Each row is a point. Each copy is the shape, with its points in the same order, stretched, turned, moved and blurred by noise. Say if it was mirrored as well.

Shape, 8 rows:
[[ 24 -28  23]
 [-57  16  31]
 [ 26  -9  15]
 [  2 -42 -44]
 [ 38 -12 -14]
 [ 38 -26   2]
 [-60  44  12]
 [ 29 -48 -44]]
Copy 1, 8 rows:
[[-16 -19 -22]
 [  0  61  -2]
 [ -9 -17 -13]
 [-57 -17  25]
 [-15 -38   8]
 [-20 -36 -12]
 [ 19  59  29]
 [-58 -43  18]]
Copy 1 is: mirrored
Copy 2:
[[ 17 -11  38]
 [-59 -13   4]
 [ 15   9  34]
 [ 48 -53 -19]
 [ 51  13  17]
 [ 43  -6  29]
 [-72   6 -20]
 [ 72 -37  -9]]
Copy 2 is: only turned

Shape (6 x 3):
[[ 24 -25 -32]
 [-44  17   4]
 [-33  73   5]
 [ 32 -13 -17]
 [ 51   9 -13]
 [ 50  -7  10]]
Copy 1, 6 rows:
[[ 41 -27 -30]
 [ 15   3  31]
 [-12  60  18]
 [ 21 -32 -34]
 [ 11 -18 -43]
 [-10 -32 -43]]
Copy 1 is: mirrored
Copy 2, 6 rows:
[[ 11 -12 -58]
 [-35   3  33]
 [-23 -51  84]
 [ 25 -16 -36]
 [ 45 -41 -17]
 [ 55  -8 -10]]
Copy 2 is: mirrored

Shape:
[[ -5  13 -56  11]
 [-13 -30  15   8]
 [ 20  45 -59 -30]
 [ 12  -2  10  27]
 [ 16  11  53  23]
 [ -2  40 -76 -19]
 [-30 -30  42 -46]
 [-32  31 -49   0]
 [-41   5   6 -11]
 [  5 -35  16  68]]
Copy 1, 10 rows:
[[  6  31  34  40]
 [ 12  15 -31   9]
 [-32   9  61  32]
 [ 18  33  -9 -12]
 [  9  36 -36 -37]
 [-22  16  58  56]
 [-22 -18 -52  14]
 [-17  35  30  55]
 [-16  22 -18  35]
 [ 62  54 -40 -16]]
Copy 1 is: mirrored
Copy 2, 10 rows:
[[  3  38  -9  -1]
 [-23 -37  11   7]
 [ 31  46 -18 -49]
 [  7 -47 -15  12]
 [ 37 -84   0   1]
 [ 21  64   0 -35]
 [-43 -56  40 -39]
 [  4  32  22 -16]
 [-19 -15  45 -22]
 [-15 -48 -24  69]]
Copy 2 is: only turned

Shape:
[[ 18   2  -2  14 -18   5]
 [ -4 -25   0  15   3 -16]
 [-48  32  25  13  -3  25]
 [-30  -4  34  -3 -22  25]
 [ 37  39 -21   5  -7 -21]
 [-33 -12  -9 -64   7  24]
 [ 24  -9 -20  16 -11  24]
 [ 41 -21  36 -17  15 -46]
 [ 10   8 -17  -6   2  21]
 [  4   6 -10  11   8  26]
 [ 23  -4 -22 -16  30   2]]
Copy 1 (11 x 6):
[[  5  10   0  17  -2  26]
 [ 23   4  11   1  31  -8]
 [ 17  51  36 -25 -36  21]
 [ 40  35  27  -3 -31   9]
 [-44   4 -45  -1  -2  31]
 [  2  -9  31  -1 -59 -56]
 [ -2 -10  16  36  -3  25]
 [ 29 -33 -41 -42  30   0]
 [-22  -8  15  11 -23  10]
 [-13  -5  33   9 -14  19]
 [-27 -45   6  -7  -3 -10]]
Copy 1 is: only turned
Copy 2, 11 rows:
[[ 30  -1  15  -4 -12   2]
 [  2  -2   4  29  -8 -12]
 [-43  32  -2 -19 -40  21]
 [-26  10  31 -22 -39 -13]
 [ 35 -15   1  -7  24  33]
 [-56 -49  -8 -46  -9 -26]
 [ 41 -15  -4 -17 -18  -4]
 [ 10 -50  53  48   6   3]
 [  6 -23 -11 -25 -13   8]
 [  6 -13 -11 -17 -27  14]
 [  7 -54 -19  -2  -1  13]]
Copy 2 is: only turned
Copy 3, 11 rows:
[[ 13 -16 -10   2 -15  -9]
 [ -7 -26  10  -4  -8   4]
 [ 36  -5  17 -30  20   3]
 [ 21 -19 -11 -37  23 -14]
 [ 11  -4  29  34 -19 -27]
 [-19  33  -9 -21  36  -5]
 [ 17  -5 -24   8 -15   9]
 [-32 -44  24  32  20 -36]
 [  9  12  -7   8  -1   0]
 [ 15   5  -3  10   3  16]
 [-16  11  12  33   6  10]]
Copy 3 is: only turned
Copy 4:
[[ -8   2  29  -9   2  34]
 [ 34  -7  13  -3  -4   5]
 [-48 -20 -61  14   4  19]
 [-39 -34  -6   1 -10  -2]
 [  4  53   7  -1  -2  44]
 [  2 -28 -28 -30 -95 -11]
 [ -3 -16  36 -26 -10  52]
 [ 39  38  36 -30   8 -50]
 [ -6  -6  -2 -27 -30  36]
 [-11 -14  -7 -27  -9  39]
 [ 30   8  -2 -45 -37  18]]
Copy 4 is: only turned
